Every row gives one point. The window is the flat piece filled in between its corners: a triangle in 3 columns, a solid with four corners in 4, and so on. A path goes straight from each point to the next, and from the last back to the first. After which points does the path pass through the window?

Window (3 x 3)
-34,0,-17
61,100,1
-10,-24,12
Path:
(1): 10,16,-26
(2): -15,-36,70
(3): -29,73,29
(4): 68,15,-14
(5): 62,61,-11
(6): 12,84,62
(7): -14,21,18
(8): 83,16,-28
Through the window after points: 1, 3, 7

Window (4 x 4)
21,77,-29,27
-78,15,64,-34
68,-9,-40,-33
-37,3,-37,9
Path:
(1): -99,24,26,-75
(2): -20,4,63,16
(3): 69,-16,10,2
(4): 5,37,-67,-50
(5): -66,47,-15,-15
(6): -16,-10,50,29
(7): 47,60,-16,61
(8): -32,60,-35,-27
Through the window after points: 1, 3, 7

Window (8 x 8)
58,82,30,22,23,-9,-1,25
-50,52,-37,5,29,-6,54,4
-93,26,-57,-24,-27,5,25,78
-71,-5,-10,-29,-3,34,-45,3
-25,-27,21,-21,1,-45,18,-6
-6,61,45,24,-63,22,12,-14
67,7,-26,35,-6,77,-33,-25
-10,23,-121,-38,-27,-6,14,-41
Path:
(1): -44,16,-41,6,-25,4,-13,-9
(2): 20,50,-14,56,-12,19,-18,-13
(3): 33,26,-2,-20,6,34,7,6
(4): 8,18,-9,1,1,45,18,-9
(5): 15,29,-45,27,-10,17,-22,-11
(6): -23,12,-61,44,-18,15,-32,-5
(7): 7,20,37,-70,-33,5,35,21
(8): -11,29,-6,-62,-34,69,37,-21
(9): -41,30,16,66,-13,-24,-54,13
(10): -31,30,0,47,3,-16,-62,17
(11): -7,34,28,-34,5,46,32,20
(12): -53,32,-38,-37,-5,3,37,11
(13): -52,25,-40,-7,-15,-27,8,16
(14): -31,25,-42,19,-10,-19,-25,10
(15): 28,2,1,-39,29,36,20,-7
(16): -16,-2,-44,-36,-20,52,11,-13
Through the window after points: 2, 4, 8

Window (9 x 9)
-13,6,10,-18,10,16,-3,-7,-16
-64,-4,18,25,-71,-64,-39,121,7
3,11,22,4,24,6,-44,-13,30
15,1,-7,-22,-14,-18,-46,-11,-3
11,40,-37,27,3,-3,-1,41,7
-8,-8,25,-11,35,-57,29,-27,-17
-7,-14,28,-41,13,-36,-8,36,15
41,48,12,14,-15,32,10,-11,38
-18,47,-34,9,-17,1,12,9,44
Path:
(1): 4,-24,-25,-9,-8,4,8,3,45
(2): -2,51,-1,19,0,-20,-23,26,8
(3): 15,60,47,-12,6,-16,-64,-6,11
(4): 29,12,-22,28,-25,42,53,4,46
(5): 58,-6,-4,49,-7,0,36,-10,79
(6): -12,63,27,-40,-7,17,-28,12,-21
(7): 6,39,15,-13,-2,-4,-2,24,-13
(8): 2,-28,-45,16,-20,-14,-23,-22,53
(9): 13,-25,-19,-12,6,-12,7,42,21
(10): -15,39,15,0,-1,-20,-16,21,1
(11): -3,24,19,-22,-3,-23,-35,12,10
(12): 27,-12,-26,25,-24,5,11,-15,5
(13): 14,-52,-14,-36,14,29,-9,12,52
(14): 1,70,24,6,12,-50,0,-26,-25
(15): -29,27,14,1,-4,-16,-20,45,7
(16): -10,-19,-1,11,-34,-17,-20,18,11
Through the window after points: 3, 5, 9, 11, 15

Window (11 x 11)
-12,-46,-22,79,-2,61,65,-16,7,54,88
21,6,-72,53,-12,37,71,68,-26,71,-25
-17,-35,-9,-1,-58,-17,1,-14,6,-47,-61
-81,-38,-60,22,93,-47,-9,-32,34,9,-105
2,44,7,-39,-72,8,-27,-23,-121,-23,-43
-21,28,-16,28,-82,59,-107,-1,60,-116,60
71,0,-5,-35,3,1,-49,83,-55,1,-79
-65,7,6,1,16,13,53,19,42,22,46
21,20,-5,44,-33,-17,13,15,25,66,5
-33,24,50,89,24,29,62,6,61,16,11
-118,-17,56,41,-2,20,9,53,-43,59,28
Path:
(1): -45,11,-23,26,-36,54,14,30,25,105,-84
(2): -4,-22,13,8,-2,34,3,0,31,26,-46
(3): -40,13,-8,33,24,-12,17,38,-12,5,4
(4): -4,-1,-29,24,28,-24,34,52,-12,4,-12
(5): -90,-21,6,54,0,74,-44,-95,75,63,-3
(6): -52,-49,-1,5,8,41,-3,5,16,42,-53
(7): 10,18,-49,25,29,-51,-2,12,-25,-23,-39
(8): 5,44,-17,46,20,-30,73,73,-65,13,39
(9): -55,-31,6,29,-1,26,29,-4,18,46,-12
(10): -46,3,-26,32,-39,65,-16,-18,17,-5,-28
(11): 33,0,-19,-3,13,-55,20,18,-40,-7,3
(12): -25,18,-29,68,44,-18,60,36,-35,25,18
(13): -1,-36,14,21,-31,56,35,-6,23,61,-11
(14): -59,-22,15,-44,18,20,-3,-45,74,57,-47
(15): -27,-1,-39,118,19,-19,37,79,-29,-7,24
(16): -2,-36,-27,-3,96,-73,-33,-3,-22,-80,-43
Through the window after points: 2, 6, 16

Window (12 x 12)
-21,-9,39,-24,-30,100,31,59,56,-6,37,-34
-64,-28,5,-11,31,-76,-13,-10,46,-6,-38,-8
-56,45,-44,-57,-30,61,-49,-20,-13,57,8,-33
13,-9,-29,-31,-11,-51,45,-19,66,41,1,-29
-11,1,-35,-13,4,-36,-120,6,-20,-47,75,-24
1,-49,-22,-54,-70,-3,43,31,15,-16,-40,15
41,-57,-4,-57,59,68,-71,27,-14,22,27,-58
-29,-12,47,-4,3,25,14,96,-18,-17,17,-61
11,18,32,-30,-72,-66,-7,12,-15,33,-29,73
46,51,-21,27,17,12,-84,-12,21,10,-48,-42
60,4,28,-22,18,5,-15,-25,-34,-74,-35,-26
25,32,-36,-41,14,39,59,3,-10,-25,-81,54
Path:
(1): 45,19,13,-76,-30,-42,-24,57,61,26,-50,-73
(2): 29,51,22,-121,41,-12,16,80,-21,-1,-41,14
(3): 14,-39,-15,23,-47,15,-1,-41,7,-40,-21,-10
(4): -79,-71,-14,33,-25,2,-58,-12,-40,3,43,-10
(5): 31,22,-12,-50,20,-23,-63,18,14,-27,15,-23
(6): 42,63,-24,-34,31,9,-51,9,40,-21,-57,-46
(7): 14,-24,6,30,-14,9,-45,-18,-32,7,8,-7
(8): -14,-32,0,2,8,34,22,-22,-23,14,-2,40
Through the window after points: 2, 4, 6

Window (14 x 14)
41,10,-4,-11,-58,59,-54,-32,9,20,-21,48,30,0
-58,-22,63,37,-5,15,-20,-22,-7,18,-81,8,-8,-32
-46,75,-13,83,-27,-71,-47,5,-46,25,-30,17,35,55
80,-15,-31,-9,-67,-12,27,-46,-66,2,27,21,14,-6
-17,-62,-58,-10,-61,-16,-1,86,25,57,46,-2,31,-63
-1,100,1,38,-2,-24,-36,-81,4,15,49,30,-1,59
70,77,-71,43,5,-8,69,-22,17,-68,37,43,-8,-17
44,-10,-10,-2,-27,-13,56,39,-4,6,-9,21,-32,32
-37,-2,3,-23,47,56,-12,47,-3,-16,6,-20,86,-46
121,20,39,17,1,99,24,0,-33,-8,37,40,-47,-48
-25,105,23,-45,-49,21,-97,-44,-37,21,-1,26,17,-22
-35,59,-15,39,-40,9,61,34,30,-37,53,-34,67,-20
-22,54,-2,23,-49,39,6,-44,-72,96,-21,38,-29,16
68,40,-65,30,37,40,-62,61,38,-7,-13,-102,-50,-23
Path:
(1): 14,42,9,56,-14,-3,26,-19,22,34,-8,-11,35,-40
(2): 36,52,43,25,-22,8,43,-13,4,82,-20,8,16,24
(3): -7,9,-51,14,-17,14,-57,-20,-46,-34,0,35,-20,-21
(4): -16,21,-25,14,-52,39,-36,29,-19,-29,13,17,-2,-3
(5): 41,32,28,9,-11,2,-21,-76,10,78,-38,36,34,2
(6): 76,48,-53,32,-32,-49,35,21,39,20,-3,5,28,-40
(7): -31,37,11,27,-3,32,-24,-24,-20,-8,7,6,-6,15
(8): -19,-9,-17,39,0,31,-13,11,-13,-12,23,-27,-16,10
(9): 21,74,5,7,-24,-29,6,6,-23,37,-36,35,30,-21
(10): 41,-8,12,36,-26,21,-5,8,-10,43,-27,1,14,-29
(11): -85,22,-35,-70,-19,40,-3,29,13,-73,108,59,-42,-36
(12): -56,59,-21,-28,-57,22,-33,35,-38,-56,43,11,25,29
Through the window after points: 4, 6, 10, 12
